Every row gives one point. To make a cloud, some directions were put in groups of two or more. Within a group, all points are equally far from the middle, so they leave a hole (a ring in 2 directions, a hollow ball in 3). The other directions are filled evenly. Then the cloud was stretched, turned, moved and blurred a little. Count the holes, and give their numbers of directions, smallest first.

Cloud (19 x 3):
[[-0.81 -2.73  0.95]
 [ 0.30 -1.73  2.34]
 [-1.96 -1.51  1.12]
 [-0.80 -2.35 -0.37]
 [ 1.20 -2.28 -0.23]
 [ 0.20  1.82  0.60]
 [-1.02 -2.66  0.59]
 [ 2.17 -2.01  0.99]
 [-0.86  1.00  1.55]
 [ 0.99 -1.42 -0.94]
 [ 2.41 -1.64  0.63]
 [ 2.45 -1.50  0.78]
 [ 2.61 -1.13  1.14]
 [ 2.23  0.99  0.33]
 [ 2.63  0.40  1.09]
 [-1.62 -0.57 -0.81]
 [ 0.37 -2.50  1.76]
 [-1.86 -1.45 -0.35]
 [-0.62 -1.16  2.28]]
Holes: 1 (3)

Cloud (31 x 4):
[[ 0.62 -0.42 -2.62 -2.63]
 [-2.11 -0.66 -0.98 -1.76]
 [-0.72 -1.69 -1.85 -2.01]
 [-0.72 -2.09 -0.69 -0.07]
 [-1.77 -0.13  1.46  0.01]
 [ 0.12 -0.49  2.52 -3.11]
 [ 1.09  1.08 -2.12  0.84]
 [-1.79  1.49 -0.20  1.24]
 [ 1.45 -1.66  0.50 -0.91]
 [ 2.01 -0.49 -2.35  0.07]
 [ 1.11 -1.25 -0.41  0.19]
 [ 0.12 -1.29 -3.14 -0.50]
 [ 0.01  1.82  0.43  1.20]
 [-0.23 -2.53 -2.19 -0.05]
 [-1.36  2.87 -0.50 -0.84]
 [ 0.57 -0.33  0.69 -2.81]
 [ 2.16  0.73 -0.35 -0.24]
 [-0.99  1.58  0.47  0.38]
 [-2.94  2.54  1.03 -1.97]
 [-0.88  1.16 -1.38 -1.58]
 [ 2.43  0.23  0.22  0.29]
 [ 0.08 -0.99 -1.06 -0.67]
 [ 1.52  1.56  1.47 -0.59]
 [ 1.80  0.72 -1.79 -2.23]
 [ 0.08 -2.22 -2.99  0.42]
 [-1.50 -0.62 -3.25  0.79]
 [ 1.67 -1.74 -2.48  1.17]
 [ 1.65 -1.54 -1.81 -2.20]
 [ 0.83  0.66  0.63 -3.54]
 [ 0.51 -1.48  0.23 -2.95]
 [ 0.26 -2.17 -1.19 -1.51]]
Holes: 0
